Each row is a point. The ring and each string are closed loops that go straight from each point to the next, and from the last back to the first. Before rounding, they use only three directions, however many columns there are. How many times does the string pass through the ring? Passing back the other way cancels.
In the rows, 128 means zero.

Ring:
[[205 139 150 139]
 [188 183 160 136]
 [108 206 167 143]
 [ 57 171 154 152]
 [ 54 118 136 158]
 [107  74 128 157]
 [167  81 136 149]]
String:
[[173 104  92 145]
 [214  67 109 145]
 [210  68 142 146]
 [172  78 185 151]
 [141 112 164 150]
 [148 112 124 148]
 [174  76  79 148]
 [176  79  85 147]]
Times through: 1
String (17 x 4):
[[ 57 140 191 157]
 [ 16 115 166 163]
 [ 40  87 169 164]
 [ 64  65 169 164]
 [ 93  27 128 164]
 [144  66  99 152]
 [166 103  87 146]
 [155 120 139 146]
 [159 122 175 147]
 [171 135 178 144]
 [141 144 164 146]
 [163 170 193 141]
 [157 207 214 138]
 [136 245 167 135]
 [107 221 136 140]
 [100 182 129 145]
 [106 147 163 150]]
Times through: 2

Ring, 9 rows:
[[196 130 127 150  95 149 143 110]
 [160 168 127 154 104 143 152  90]
 [130 181 138 156 114 140 155  77]
 [ 94 165 165 157 131 137 154  67]
 [ 91 123 180 154 140 137 149  75]
 [114  75 179 150 139 139 144  97]
 [147  50 171 147 130 143 138 114]
 [195  53 154 145 109 150 133 127]
 [210  82 141 147  98 152 134 125]]
String:
[[ 96 127 135 152 141 127 164  90]
 [137 117 157 152 122 141 146  94]
 [116 132 182 155 126 144 142  76]
 [ 92 173 215 160 125 149 137  47]
 [ 81 195 174 160 129 138 154  51]
 [ 89 181 121 155 134 126 171  75]
 [115 149 127 153 129 131 163  89]
 [ 92 162 119 154 137 125 171  83]
 [ 75 169 151 156 140 129 163  66]]
Times through: 1
String:
[[249 102 128 147  77 159 130 129]
 [218 134 151 151  82 160 130 105]
 [174 133 160 153 101 152 136  94]
 [154 127 141 151 114 142 148  99]
 [142 134 122 151 120 135 158 101]
 [146 157 158 155 109 146 144  82]
 [130 193 178 159 107 150 141  60]
 [ 91 209 169 160 122 140 153  50]
 [ 65 193 162 159 138 131 162  53]
 [ 85 141 142 154 143 127 164  81]
 [119 114 138 150 133 132 157  98]
 [122 114 172 153 128 142 144  87]
 [120 101 193 153 129 145 137  84]
 [110  60 219 151 140 146 130  88]
 [119  18 186 146 148 138 139 115]
 [155  11 190 145 133 146 129 123]
 [185  40 201 148 112 158 118 114]
 [167  97 174 151 111 151 133 101]
 [164  88 143 148 118 142 145 114]
 [185  70 119 145 114 140 148 132]
 [230  72 120 144  93 151 137 139]]
Times through: 0

Ring, 7 rows:
[[230 144 100 126 135 135 109 123 122 143 127]
 [182 208 127 139 144 123 131 115 124 149  87]
 [115 204 144 151 141 115 139 108 139 152  71]
 [ 56 133 152 160 126 112 130 103 160 149  87]
 [ 79  66 144 154 116 119 114 108 163 144 124]
 [158  49 118 137 117 131 100 118 149 140 152]
 [207  80 101 128 124 136  98 123 135 140 150]]
String:
[[ 27 187 118 159 134 109 128  98 162 155  47]
 [ 88 164  91 145 133 120 112 106 152 151  73]
 [118 166 120 146 134 120 123 109 144 149  85]
 [147 164 171 150 135 118 141 113 135 147 103]
 [143 223 191 156 145 112 160 111 128 151  78]
 [134 194 179 154 140 114 150 111 134 150  87]
 [133 157 164 151 134 117 137 112 139 148 101]
 [103 175 196 161 135 110 154 108 142 150  88]
 [ 19 196 174 170 135 102 151  97 160 155  50]]
Times through: 1
String (19 x 11):
[[117 136 124 146 129 121 118 110 147 147 100]
 [ 48 148 113 154 128 114 118 101 162 151  71]
 [ 10 149 141 165 127 107 130  97 169 153  63]
 [ 21 138 180 169 126 105 142  99 166 151  78]
 [ 30 123 179 168 124 107 139 101 166 149  88]
 [109 124 188 158 127 114 141 110 147 146 113]
 [129 125 132 145 128 122 119 112 145 146 110]
 [ 69 100 111 150 121 119 108 106 163 147  99]
 [ 40  84 104 152 117 118 103 103 172 147  97]
 [  7  67 137 162 113 113 113 100 180 147 100]
 [ 29  80 175 166 116 110 130 102 171 147 107]
 [ 37  92 184 167 119 109 135 103 167 147 105]
 [102 120 188 159 126 114 141 109 149 146 113]
 [106 125 152 152 127 118 127 109 150 147 106]
 [ 60 125 110 151 125 117 112 104 162 149  85]
 [ 31 137 116 157 126 113 118 100 167 151  72]
 [ 25 158 177 169 129 105 145  99 163 152  70]
 [ 84 158 205 165 132 108 154 106 148 149  92]
 [128 141 172 153 131 117 138 112 141 147 108]]
Times through: 3

Ring (8 x 12):
[[186 104 142 116 120 172  95 126 152 139 166 147]
 [162 184 125 105  95 139 102 118 139 123 136 129]
 [124 211 100 109  83 114 134 119 144 106 126 112]
 [ 90 206  79 118  80 101 168 125 156  94 128  99]
 [ 78 142  93 136 110 109 192 140 170  98 160  85]
 [ 99 100 121 141 133 126 180 146 171 112 181  87]
 [137  62 148 139 150 152 151 147 168 130 195 104]
 [177  69 148 126 136 175 111 135 161 140 183 138]]
String:
[[208 176 155  96 103 161  59 112 126 141 139 147]
 [162 192 101 102  77 143 101 112 144 118 124 147]
 [161 239 122  95  78 123  92 109 125 117 114 124]
 [126 249  89 100  65 108 124 111 137 102 107 118]
 [ 97 226  59 110  60 105 157 116 156  91 111 118]
 [104 169  73 121  82 121 162 126 166 100 136 120]
 [117 164 120 123 110 119 150 132 152 112 152  96]
 [100 153  80 126  92 122 169 130 169 101 146 113]
 [ 61 155  41 133  77 108 207 133 185  84 140 109]
 [ 36 132  61 148 104  94 235 147 188  83 162  74]
 [ 82 100 131 147 145 113 196 153 169 110 188  64]
 [ 98  66 141 149 155 130 187 155 174 118 200  75]
 [112  55 119 145 140 147 177 149 182 119 193 105]
 [124  73 101 137 120 154 162 140 181 118 177 127]
 [136 116 120 126 118 144 142 134 162 121 166 118]
 [162 101 168 126 145 151 119 138 148 137 182 105]
 [206  49 189 125 160 187  86 138 150 157 199 134]
 [181 104 172 120 141 161  99 133 143 143 178 119]
 [160 126 150 120 127 148 115 131 147 131 166 115]
 [208 137 185 107 133 164  67 124 127 149 164 129]]
Times through: 1
String (14 x 12):
[[161  79 173 131 155 155 125 143 153 139 193 103]
 [181  66 187 129 161 168 108 142 149 148 198 112]
 [162 112 162 123 138 149 117 135 147 135 176 109]
 [155 111 126 122 117 155 124 131 159 127 165 131]
 [165  96  97 119 100 173 117 125 171 126 157 164]
 [202  73 126 115 114 194  86 123 164 143 168 177]
 [212  57 156 118 135 197  79 129 158 152 182 164]
 [190  78 188 124 156 170  96 138 145 150 191 118]
 [155 112 159 125 138 146 123 137 148 133 176 105]
 [143 100 135 129 129 149 137 137 161 126 175 115]
 [130  65 112 137 128 157 158 142 179 122 183 125]
 [125  25 126 148 149 162 171 152 186 126 204 114]
 [139  20 167 149 172 161 157 156 173 137 217  96]
 [162  53 200 139 178 156 128 151 151 147 211  87]]
Times through: 2

Ring (10 x 14):
[[173 203 104 121 134 158 119  98 140 160 109  86 135 111]
 [160 202  93 120 128 177 139 104 103 154  96  88 115 115]
 [130 177  89 120 135 179 157 121  66 145  98 100  97 125]
 [ 95 138  94 121 152 167 166 142  41 134 115 121  88 139]
 [ 71  95 118 121 178 140 160 159  44 120 149 150  98 151]
 [ 71  80 136 120 190 122 149 161  62 114 168 164 113 154]
 [ 87  79 156 119 200 102 127 154 101 113 188 171 139 152]
 [112  98 159 120 195  96 109 140 138 124 187 158 156 142]
 [144 142 140 123 173 109 100 118 163 147 161 123 160 125]
 [165 180 119 123 150 133 105 104 161 159 132  97 150 115]]
String:
[[ 70  52 164 122 215  82 121 165 106 112 206 181 144 158]
 [124  97 184 113 202  93 105 137 149 107 203 181 171 145]
 [142 131 164 114 181 113 109 124 148 120 176 156 162 135]
 [113 130 114 126 168 125 125 133 113 149 144 116 127 132]
 [128 143 108 131 164 115 108 123 146 167 141  96 139 123]
 [169 187 107 129 146 126  95  99 179 177 126  77 153 108]
 [202 216 130 115 136 151 102  85 176 151 123  98 161 107]
 [157 170 135 114 154 148 124 112 127 131 138 128 142 125]
 [135 172  94 125 143 156 136 118 102 157 111  93 114 122]
 [129 189  61 129 124 180 153 117  73 171  79  67  88 117]
 [127 191  66 123 122 195 168 120  48 156  76  81  79 122]
 [130 172 105 113 139 187 166 124  51 125 106 124  97 132]
 [125 146 129 114 160 156 146 130  81 120 137 141 119 137]
 [115 130 139 112 168 151 149 137  73 110 148 157 120 143]
 [ 34  57 120 122 192 134 176 181   7 108 160 170  83 165]
 [ 40  54 124 126 199 114 157 177  41 119 171 163  99 161]
 [ 67  76 127 126 192 110 140 162  76 129 169 150 116 151]]
Times through: 2
